Each row of a before or after table is a point. One or more steps were done to the points. Then noise was added and the rows were shuffled. The steps act on columns, c1 being the first. Write out the steps. A step turns or swaps two columns, mirrors them in a line or flattens them onto one, adds a multiple of one to another, or multiplies or shifts one. Angles are multiples of 10 degrees, from the lower column toward the higher: turns from -170 to 170, lines from 10 to 170 but not 90. Use the fewest steps. Two steps may share a column if one is a turn and the other turns, adds or multiplies; they go together, in the order done. Otherwise the lowest column goes first.

Before (8 x 3):
[[ 0.65  0.08  0.32]
 [-0.55  0.39  0.04]
 [ 0.36  0.39  0.14]
 [ 0.26  0.83 -0.14]
 [-0.19  0.46 -0.02]
 [-0.74 -0.39 -0.18]
 [-0.38  0.09 -0.21]
 [ 0.29 -0.24  0.95]]
After:
[[ 0.48 -0.29  0.24]
 [ 0.16 -0.45 -0.20]
 [-0.73 -0.37 -0.15]
 [ 0.10 -0.44  0.96]
 [ 0.04 -0.50 -0.59]
 [-0.90  0.39  0.11]
 [-0.61  0.02 -0.24]
 [-0.39 -0.32 -0.30]]
Steps: shift c1 by -0.20; mirror c2 and c3 in the line at 110 degrees

Before (8 x 4):
[[-0.28 -0.07 -0.70 -0.04]
 [-0.66 -0.66  0.44  0.11]
 [-0.13  0.04  0.67 -0.52]
 [-0.18  0.38  0.27 -0.58]
 [-0.08  0.33  0.42  0.19]
 [-0.36 -0.58  0.48 -0.65]
 [-0.58 -0.06 -0.23  0.34]
 [ 0.62  0.20 -0.56  0.14]]
After:
[[-0.07 -0.08  0.37  0.59]
 [-0.13 -0.85 -0.07 -0.52]
 [ 0.11  0.33 -0.39 -0.28]
 [-0.37  0.28  0.31  0.08]
 [ 0.03 -0.33 -0.68  0.09]
 [ 0.80  0.21  0.19  0.52]
 [ 0.09 -0.46 -0.61 -0.43]
 [-0.44 -0.21  0.31 -0.68]]
Steps: shift c1 by 0.20; turn c2 and c4 by -60 degrees; turn c3 and c4 by -120 degrees

Before:
[[ 0.53  0.43  0.80  0.78  0.00 -0.25]
 [ 1.00 -0.72  0.18  0.05 -0.65 -0.54]
 [ 0.50  0.57  0.74  0.65  0.03 -0.60]
 [-0.29 -0.22 -0.26  0.21 -0.07  0.19]
 [-0.31  0.19 -0.61 -0.08 -0.02  0.28]
 [ 0.00 -0.60 -0.03 -0.09  0.32  0.16]
 [-0.20 -0.05 -0.15  0.23 -0.24  0.03]
 [ 0.67 -0.61 -0.10 -0.02 -0.64  0.17]
 [ 0.05  0.03 -0.03  0.15  0.33  0.23]
 [ 0.11 -0.18 -0.50  0.36  0.01  0.59]
 [ 0.49 -0.23 -0.53 -0.04  0.09 -0.02]
 [ 0.74 -0.01  0.64  1.21  0.14 -0.91]]
After:
[[-0.40  0.33  2.18  0.83  0.31 -0.76]
 [ 0.25  0.25 -1.83  0.15 -0.19  0.21]
 [-0.43  0.31  2.40  0.96  0.37 -0.37]
 [-0.22 -0.51 -0.09  0.14 -0.24  0.35]
 [-0.42 -0.24 -1.59  0.18  0.24  0.06]
 [-0.68 -0.34  1.90  1.41  0.35 -0.87]
 [-0.11 -0.51 -0.29  0.15  0.93  0.36]
 [ 0.24 -0.13 -0.77  0.40 -0.16  0.25]
 [ 0.27 -0.02 -0.46  0.40  0.06  0.07]
 [-0.38 -0.86  0.57  0.24  1.13 -0.22]
 [-0.08  0.06 -1.51  0.55  0.05  0.62]
 [-0.24  0.08 -0.09  0.35 -0.25  0.19]]
Steps: turn c1 and c5 by 140 degrees; turn c2 and c6 by -20 degrees; multiply c3 by 3; shift c4 by 0.20

Before (9 x 8):
[[ 0.25 -0.03  0.07 -0.23 -0.34 -0.66 -0.40  0.49]
 [ 0.18  0.21  0.29 -0.23 -0.60 -0.15  0.24  0.52]
 [ 0.14  0.66 -0.05 -0.36 -0.25  0.38 -0.33  0.29]
 [-0.05 -0.09 -0.50 -0.16  0.36  0.11 -0.16  0.25]
 [ 1.13 -0.04 -0.29 -0.33 -0.43  0.47 -0.29  0.04]
 [ 0.05  0.26 -0.56 -0.18 -0.08 -0.71 -0.01  0.12]
 [ 0.75  0.11 -0.45  0.45  1.30  0.42 -0.06  0.39]
 [-0.08  0.08 -0.37 -0.31 -0.05 -0.27 -0.27 -1.26]
 [ 0.13  0.38  0.14  0.93 -0.50  0.52  0.03  0.48]]
After (9 x 8):
[[ 0.12 -0.13  0.11 -0.21  0.69  0.46  0.33  0.87]
 [ 0.76  1.30  0.41  0.57 -0.13  0.24  0.06  1.18]
 [ 0.40  0.34 -0.28 -0.10 -0.15  0.15  0.16  0.75]
 [ 0.08 -0.33  0.25 -0.43  0.03 -0.56  0.41  1.47]
 [-0.06 -0.43  0.18  1.05  0.46  0.18 -0.03  1.45]
 [ 0.52 -0.03 -0.23 -0.41  0.27 -0.60  0.01  0.35]
 [-0.16 -0.55  0.30 -0.28  0.33 -0.06 -0.24  1.56]
 [ 0.82 -0.44  0.83 -0.14  0.05  0.55  0.29  0.11]
 [ 0.29 -0.02 -0.25 -0.38  0.10 -0.14  0.26 -3.78]]
Steps: turn c1 and c3 by 60 degrees; mirror c2 and c5 in the line at 40 degrees; turn c4 and c6 by -20 degrees; multiply c7 by -1; multiply c8 by 3

Before, 10 rows:
[[-0.09 -0.22  0.24  0.20  0.15  0.26  0.74 -0.53 -0.37]
 [-0.70  1.03  0.46  0.40 -0.94  0.11  0.72  0.41 -0.43]
 [-0.25  0.76  0.03  0.40  0.21  0.18  0.82  0.49  0.52]
 [-1.05 -0.09  0.21 -0.30 -1.05 -0.22 -0.15  0.30 -0.21]
 [-0.77  0.58  0.84  0.62 -0.12  0.36 -0.03  0.38 -0.75]
 [ 0.10  0.54 -0.16 -0.26 -0.44  0.81 -0.10  0.52  0.36]
 [ 0.10 -0.10  0.01  0.58 -0.12 -0.16 -0.36  0.42  0.44]
 [ 0.01 -0.23  0.58 -0.04 -0.25  0.13  0.84  0.06 -0.01]
 [-0.01  0.36  0.94  0.43  0.14 -0.35 -0.39 -0.53  0.02]
 [-0.10 -0.22  0.33  0.00 -0.56  0.75 -0.09 -0.19  0.44]]
After:
[[ 0.04 -0.15 -0.12 -0.57  0.11 -0.41 -0.20  1.04  0.39]
 [ 0.34  0.36  0.76 -0.27  0.21  0.15 -0.47  1.26 -0.43]
 [ 1.15  1.31  0.35  0.27 -0.45  0.44  0.73  1.00  0.56]
 [ 0.29  1.03  0.64  0.48 -0.69 -0.30  0.57  1.03  0.84]
 [ 0.56 -0.24  0.74 -0.43  0.03 -0.15 -0.04 -0.43 -0.13]
 [-0.10  0.30 -0.03 -0.22 -0.10 -0.87  0.65 -1.28  0.39]
 [ 0.24 -0.21  0.39  0.11  0.09  0.48  0.77  0.22 -0.06]
 [-0.12  1.03  0.01 -0.66 -0.33  0.70  0.36  1.20  0.10]
 [-0.05 -0.13  0.33  0.31 -0.04  0.49  0.49 -1.39  0.30]
 [ 1.38  0.32 -0.09  0.27 -0.66 -0.23  0.13  0.57 -0.22]]
Steps: turn c1 and c5 by 110 degrees; add -0.7 times c5 to c2; turn c3 and c6 by -70 degrees; turn c6 and c7 by -60 degrees; turn c4 and c9 by 110 degrees; multiply c8 by 2.5

Before (14 x 11):
[[ 0.39 -0.46 -0.17  0.01  0.13 -0.19 -0.18  0.04  0.73 -0.15  0.69]
 [ 0.44  0.66  0.91 -0.14 -0.48 -0.89  0.62  0.26 -0.32  0.55 -0.58]
 [ 0.69  1.10  0.34 -0.33 -0.29 -0.73  0.58 -0.02 -0.41  0.49 -0.03]
 [ 0.10  0.40 -0.20  0.65 -0.49  0.39 -0.49  0.53  0.07 -0.12  0.10]
 [-0.44  0.63  0.66  0.75 -0.62  0.32 -0.02 -0.22 -0.40  0.30  0.33]
 [-0.14  0.75  0.09  0.23 -0.15  0.40 -0.19 -0.42 -0.13  0.87 -0.25]
 [ 0.03  0.02  0.16  0.30 -0.48  0.13 -0.52 -0.02 -0.48  0.60 -0.09]
 [-0.69  0.32 -0.27  0.40 -0.53 -0.02 -0.16 -0.10  0.22  0.36 -0.14]
 [ 0.66  0.16  0.35 -0.21 -0.05 -0.39  0.58 -0.61 -0.18 -0.34 -0.40]
 [ 0.64  0.75  0.45 -0.55 -0.54 -0.65  0.42 -0.08 -0.18 -0.04 -0.36]
 [-0.42  0.01  0.12 -0.17 -0.44  0.72 -0.51  0.24  0.31  0.05  0.37]
 [ 0.07 -0.49 -0.49 -0.05  0.10  0.43  0.34  0.60  0.20 -0.16  0.43]
 [ 0.85  0.60  0.69 -0.01 -0.30 -0.24  0.64  0.09  0.26  0.36 -0.49]
 [-0.02 -0.18  0.00 -0.04  0.70  0.05 -0.27  0.56  0.36 -0.54  0.26]]
After (14 x 11):
[[ 0.07  0.33  0.17  0.14 -0.34  0.31 -0.55 -0.11 -0.49  0.55  0.03]
 [ 0.64  0.24  0.57 -0.41  0.20 -0.22  0.59 -0.55 -0.12 -0.31 -0.26]
 [ 0.60  0.88  0.51 -0.64 -0.13 -0.46  0.39 -0.12 -0.11 -0.05 -0.17]
 [ 0.10  0.54 -0.15  0.41 -0.39  0.61 -0.41  0.41  0.05 -0.15 -0.20]
 [-0.76  0.54 -0.02  0.04 -0.25  0.42 -0.15 -0.18  0.27  0.40  0.17]
 [ 0.75  1.14  0.20 -0.71  0.27 -0.32  0.56  0.09 -0.39  0.44 -0.05]
 [ 0.03 -0.51 -0.51  0.42 -0.32 -0.04  0.29  0.54  0.19 -0.19 -0.26]
 [ 0.09  0.77  0.08  0.38 -0.11  0.65 -0.04 -0.28 -0.45  0.22  0.85]
 [-0.24  0.26 -0.25  0.75 -0.46 -0.19 -0.47  0.09  0.34 -0.01  0.55]
 [ 0.45 -0.45 -0.65 -0.16 -0.13  0.00 -0.19 -0.05  0.73 -0.16  0.01]
 [ 0.65  0.85  0.96 -0.94 -0.20 -0.13  0.65  0.23 -0.31  0.57  0.19]
 [-0.15  0.76  0.33  0.40  0.38  0.21 -0.19 -0.36 -0.18  0.91  0.05]
 [ 0.98  0.67  0.83 -0.24  0.00 -0.05  0.71  0.12  0.25  0.30 -0.13]
 [ 0.02 -0.50 -0.28 -0.04  0.26 -0.07 -0.26  0.71  0.37 -0.58  0.16]]
Steps: turn c3 and c11 by 60 degrees; turn c1 and c11 by -30 degrees; turn c2 and c5 by 30 degrees; turn c5 and c8 by 20 degrees; swap c4 and c6

Before, 10 rows:
[[ 0.55  0.28  0.28 -0.47 -0.06 -0.18 -0.28  0.46 -0.45 -0.22  0.18  0.64]
 [-0.46  0.75  0.39 -0.30  0.18 -0.86 -0.20 -0.30 -0.69  0.64 -0.35 -0.18]
 [ 0.42 -0.04  0.53 -0.61  0.08  0.03  0.60 -0.31  0.12  0.38  0.59 -0.21]
 [-0.15  0.31  0.10  0.48 -0.34  0.18  0.56 -0.19  0.56 -0.34 -0.20 -0.11]
 [-0.53 -0.41  0.03 -0.18  0.32 -0.11  0.28  0.53  0.10 -0.17 -0.10 -0.63]
 [-0.71 -0.37  0.66  0.54 -0.39  0.30 -0.66  0.07  0.76  0.53  0.39  0.39]
 [-0.15 -0.39 -0.50  0.60 -0.15 -0.42 -0.50  0.31  0.07 -0.30  0.00  0.34]
 [-0.81  0.48 -0.40  0.44 -0.10 -0.24  0.38  0.03 -0.72  0.42  0.15 -0.38]
 [ 0.16  0.39 -0.47  0.48  0.25  0.35 -0.30 -0.63  0.50  0.60 -0.50  0.23]
 [-0.87 -0.12 -0.35 -0.46  0.07 -0.09 -0.04 -0.20 -0.09  0.07  0.54 -0.34]]
After (10 x 12):
[[-0.51 -0.07  1.06  0.77  0.12 -0.26  0.61 -0.03 -0.14  0.21  0.26 -0.29]
 [ 0.32 -0.40 -1.26 -0.22 -0.11 -0.15 -0.47 -0.21  0.04 -0.52 -0.56  0.08]
 [ 0.59 -0.13 -0.74  0.62  0.11  0.06 -0.04  0.68 -0.32 -0.17  0.27 -0.39]
 [ 0.18  0.79  0.08 -0.21  0.12 -0.91 -0.19  0.52 -0.47  0.49  0.33  0.37]
 [ 0.76 -0.38  0.06 -0.04  0.29 -0.16  0.26  0.00  0.09 -0.41  0.21 -0.94]
 [ 0.60 -0.38  1.41  0.17 -0.38  0.09 -0.66  0.33  0.62  0.39 -0.58  0.18]
 [ 0.60  0.46 -0.90  0.01 -0.06 -0.13  0.44  0.47 -0.80  0.15 -0.45 -0.07]
 [-0.19  0.26  0.40  0.35  0.00 -0.32 -0.27 -0.65 -0.52 -0.40  0.35  0.83]
 [-0.53  0.39 -0.59 -0.57  0.22  0.47 -0.34  0.37  0.80  0.43 -0.31  0.48]
 [-0.07  0.28  0.36 -0.29 -0.30  0.12  0.55  0.29  0.75 -0.48 -0.42  0.16]]
Steps: turn c1 and c8 by -140 degrees; add 0.7 times c2 to c12; turn c3 and c6 by -20 degrees; multiply c3 by 2; add -0.5 times c11 to c9; turn c4 and c11 by -110 degrees; shift c10 by -0.20

Before (10 x 14):
[[-0.48  0.99 -0.16  0.16  0.55  0.06  0.36  0.43  0.49  0.05  0.06  0.33
  -0.58  0.47]
 [-0.54  0.02  0.77 -0.10  0.16  0.21 -0.54 -0.14 -0.44 -0.25 -0.46 -0.37
   0.23 -0.47]
 [ 0.28  0.18  0.38  0.21 -0.10 -0.42  0.48  0.17  0.34  0.32  0.07 -0.09
  -0.24 -0.48]
 [-0.24  0.24  0.71 -0.44  0.02  0.38  0.17 -0.05 -0.04  0.56  0.53 -0.26
  -0.20 -0.53]
 [-0.45  0.17  0.40  0.11  0.37  0.00 -0.30  0.54 -0.47  0.21  0.15  0.63
  -0.19  0.69]
 [ 0.21  0.37  0.08  0.87 -0.81  0.41 -0.05 -0.59  0.35  0.49 -0.03 -0.35
   0.61  0.11]
 [-0.99  0.51 -0.27 -0.39 -0.58 -0.86  0.52 -0.73  0.22 -0.22 -0.70  0.07
   0.03  0.42]
 [ 0.20  0.52 -0.15  0.49  0.39  0.13 -0.82  0.22 -0.26  0.54  0.35  0.51
  -0.53 -0.22]
 [ 0.10  0.08  0.15  0.02  0.03  0.08 -0.24 -0.70  0.51 -0.58 -0.25  0.55
   0.59  0.66]
 [-0.12  0.33 -0.07 -0.34  0.10  0.24 -0.62  0.45 -0.55  0.08  0.53 -0.45
  -0.57 -0.17]]
After:
[[-0.92  0.35 -0.25  0.19 -0.11 -0.03  0.54  0.17  0.43  0.28  0.08  0.23
  -0.21 -0.42]
 [-1.29 -0.38 -0.47 -0.31 -0.57  1.46  0.52 -0.69 -0.33 -0.18 -0.74 -0.15
   0.02  0.36]
 [ 0.78  0.67 -0.35 -0.32  0.04 -0.05  0.17 -0.08 -0.08  0.57  0.50  0.10
  -0.22 -0.55]
 [ 0.55  0.74 -0.17 -0.05  0.17  0.37 -0.55 -0.19 -0.52 -0.21 -0.42  0.03
   0.23 -0.57]
 [ 0.20 -0.25 -0.44  0.36  0.39 -0.27 -0.86  0.24 -0.13  0.52  0.35  0.51
  -0.54  0.15]
 [ 0.48 -0.07 -0.29 -0.23  0.13 -0.06 -0.68  0.44 -0.25  0.09  0.52 -0.22
  -0.53 -0.41]
 [ 0.71  0.02 -0.42  0.63 -0.83 -0.49 -0.02 -0.56 -0.07  0.50  0.00 -0.39
   0.65 -0.15]
 [ 0.14  0.40 -0.23  0.10  0.36  0.42 -0.31  0.56 -0.07  0.23  0.14  0.07
  -0.18  0.94]
 [ 0.10  0.15 -0.07  0.03  0.04 -0.14 -0.18 -0.70  0.00 -0.54 -0.23  0.03
   0.57  0.88]
 [ 0.27 -0.36 -0.93  0.10  0.51  0.40  0.37  0.38  0.75  0.04  0.08 -0.07
  -0.57  0.65]]
Steps: multiply c6 by 2; turn c1 and c6 by -110 degrees; turn c2 and c3 by -100 degrees; multiply c4 by 0.7; add 0.7 times c8 to c9; turn c12 and c14 by 40 degrees

Before:
[[ 0.60 -0.10 -0.20  0.15 -0.02 -0.15 -0.29  0.95  0.41  0.14  0.06  0.28
  -0.42  0.14 -0.55  0.81  0.09  0.39]
 [-0.29 -0.84  0.02  0.18 -0.82 -0.21  0.00  0.15 -0.43 -0.16 -0.04  0.28
  -0.61 -0.26  0.03 -0.01  0.31  0.08]
 [ 0.10 -0.07 -0.78 -0.36 -0.24 -0.19  0.47  0.44  0.38  0.54 -0.44 -0.88
   0.57 -0.30  0.40 -0.27 -0.27 -0.44]
 [-0.34  0.23 -1.52 -1.08 -0.33 -0.20 -0.76 -0.06  0.18  0.11  0.15 -0.71
  -0.60 -0.07 -0.42  0.00 -0.69  0.06]
 [ 0.42 -0.23 -0.35 -0.42 -0.15  1.02 -0.68 -0.52  0.19  0.50 -1.00  0.31
   0.10  0.17 -0.16  0.24  0.10  0.22]
 [ 0.11  0.06 -0.57 -0.15 -0.07 -0.31  0.80 -0.11  0.39 -0.33 -0.35 -0.20
  -0.11 -0.48  0.00 -0.59  0.47  0.13]
 [ 1.02 -0.43  0.55 -0.12 -0.64 -0.27  0.11  0.69  0.23  0.44  0.13 -0.14
  -0.09  0.10  0.25  0.35 -0.98  0.66]
 [-0.52  0.00 -0.56 -0.16 -0.21  0.03 -0.17  0.46  0.09  0.08  0.48 -0.44
   0.18 -0.52 -0.34  0.24  0.51 -0.15]]
After (8 x 18):
[[ 0.62 -0.06 -0.50  0.14 -0.16 -0.18 -0.24  0.17  0.43  0.12  0.06  0.22
  -1.42  0.02 -0.21  0.82 -0.09  0.37]
 [ 0.44 -0.24 -0.16  0.46 -0.17  1.01 -0.46 -0.18  0.17 -0.42 -0.97  0.35
   0.36 -0.11 -0.36  0.22 -0.25  0.21]
 [-0.55 -0.03 -0.36  0.06  0.57  0.00  0.05  0.38  0.08 -0.13  0.46 -0.40
  -0.45 -0.23 -0.54  0.24  0.01 -0.10]
 [-0.35 -0.85  0.02 -0.11  0.25 -0.20  0.09 -0.45 -0.40  0.22 -0.04  0.29
  -0.41 -0.82  0.07 -0.01  0.10  0.18]
 [-0.34  0.28 -0.44  0.10  0.09 -0.18 -0.85 -0.53  0.14 -1.05  0.19 -0.67
  -0.29 -0.31 -1.57 -0.02 -0.49  0.07]
 [ 0.13  0.09 -0.02 -0.37  0.46 -0.32  0.81 -0.14  0.39 -0.14 -0.30 -0.26
   0.31 -0.05 -0.59 -0.57  0.49  0.08]
 [ 0.08 -0.08  0.43  0.52  0.30 -0.15  0.29  0.73  0.33 -0.32 -0.40 -0.86
   0.00 -0.27 -0.79 -0.25  0.11 -0.37]
 [ 1.05 -0.39  0.22  0.44 -0.10 -0.24 -0.32  0.32  0.29 -0.10  0.14 -0.14
  -0.83 -0.66  0.56  0.34 -0.20  0.63]]
Steps: swap c3 and c15; swap c4 and c10; turn c5 and c14 by 90 degrees; flatten c7 and c17 onto the line at 30 degrees; turn c8 and c13 by -60 degrees; add -0.5 times c16 to c13

Before:
[[-0.67  0.60 -0.32  0.30 -0.19  0.95  0.80 -0.82 -0.14  0.11 -0.13  0.41
   0.46  0.49  0.56 -0.32  0.39 -0.19  0.04 -0.31]
 [-0.48 -0.36  0.12  0.38 -0.34 -0.38  0.15  0.32  0.38 -0.74  0.30  0.25
  -0.57 -0.55  0.05  0.07 -0.34  0.28 -0.21  0.29]
 [-0.85  0.59  0.04  0.21  0.46  0.77  0.46 -0.60  0.42  0.27 -0.37  0.42
   0.28  0.70  0.08 -0.10  0.34  0.01  0.05  0.16]
 [ 0.10 -0.63 -0.11 -0.67  0.24 -0.28  0.00  0.35 -0.45  0.56  0.19  0.07
   0.34  0.19 -0.31  0.61  0.15  0.70  0.50 -0.37]
 [-0.16 -0.35 -0.23  0.18  0.15  0.18  0.14  0.27 -0.34  0.71 -0.09 -0.42
   0.06  0.45  0.14  0.79  0.34 -0.16  0.04 -0.10]
 [-0.70 -0.48  0.41 -0.10 -0.38 -0.14 -0.02 -0.19  0.34 -1.24 -0.14  0.22
  -0.56 -0.43  0.23  0.57 -0.02 -0.36 -0.02  0.07]
 [ 0.33 -0.02 -0.09  0.02  0.40  0.18 -0.45  0.37 -0.08  0.52  0.82 -0.05
   0.09 -0.07 -0.43  0.86  0.19  0.07  0.70 -0.39]
 [-0.17 -0.75 -0.19 -0.25  0.16 -0.03  0.34  0.27  0.28 -0.68  0.71  0.99
  -0.50 -0.47 -0.01  0.38 -0.46 -0.19 -0.12  0.79]
 [-0.20 -0.35 -0.05  0.29 -0.24 -0.15  0.33 -0.38  0.27 -0.73 -0.16  0.70
  -0.84 -0.38 -0.45 -0.07 -0.18 -0.46 -0.20  0.23]
 [-0.37  0.94 -0.09  0.07  0.50  0.57  0.09 -0.66 -0.13  0.17  0.01  0.63
  -0.20  0.87  0.72 -0.22  0.67  0.07 -0.14 -0.34]]
After:
[[-0.85  0.60  0.03 -0.18  0.61  0.76  0.74 -0.58 -0.26  0.32 -0.35  0.10
  -0.28  0.65 -0.34  0.52  0.02  0.07  0.09  0.17]
 [-0.69 -0.70  0.41  0.29 -0.23 -0.17  0.00 -0.24 -0.45 -1.23 -0.13 -0.56
   0.02 -0.44 -0.06  0.23 -0.21  0.20 -0.04  0.04]
 [-0.38  0.43 -0.10 -0.13  0.43  0.54  0.14 -0.77  0.26  0.16 -0.01  0.17
  -0.82  0.88 -0.74  0.61 -0.60  0.02 -0.10 -0.33]
 [-0.48 -0.65  0.06 -0.44 -0.20 -0.41  0.19  0.20 -0.46 -0.78  0.31 -0.10
  -0.11 -0.56  0.40  0.22 -0.12 -0.02 -0.28  0.26]
 [ 0.36  0.10 -0.12 -0.05  0.34  0.20 -0.77  0.71  0.25  0.56  0.81 -0.80
   0.09 -0.11 -0.11 -0.05  0.44 -0.03  0.70 -0.37]
 [ 0.09 -0.17 -0.10  0.23  0.08 -0.29  0.03  0.65  0.57  0.57  0.20 -0.61
   0.69  0.20 -0.09  0.07  0.36 -0.95  0.51 -0.38]
 [-0.12 -0.19 -0.26 -0.11  0.00  0.10  0.23  0.27  0.35  0.75 -0.10 -0.79
   0.30  0.48 -0.38 -0.41 -0.10  0.23  0.08 -0.08]
 [-0.20 -0.87 -0.09 -0.04 -0.12 -0.12  0.54 -0.53 -0.30 -0.73 -0.11  0.06
  -0.31 -0.39  0.30  0.66  0.43  0.53 -0.24  0.24]
 [-0.13 -0.89 -0.18  0.34  0.25  0.02  0.55  0.18 -0.19 -0.69  0.73 -0.38
   0.24 -0.46  0.43  1.01 -0.07  0.05 -0.14  0.79]
 [-0.71  0.75 -0.31 -0.11 -0.24  0.93  1.26 -0.84  0.09  0.10 -0.16  0.30
  -0.15  0.51 -0.45  0.40 -0.52  0.31  0.03 -0.31]]
Steps: turn c2 and c13 by -50 degrees; turn c4 and c18 by 150 degrees; mirror c5 and c9 in the line at 10 degrees; multiply c7 by 1.6; add 0.5 times c19 to c8; turn c12 and c16 by 90 degrees; mirror c15 and c17 in the line at 130 degrees
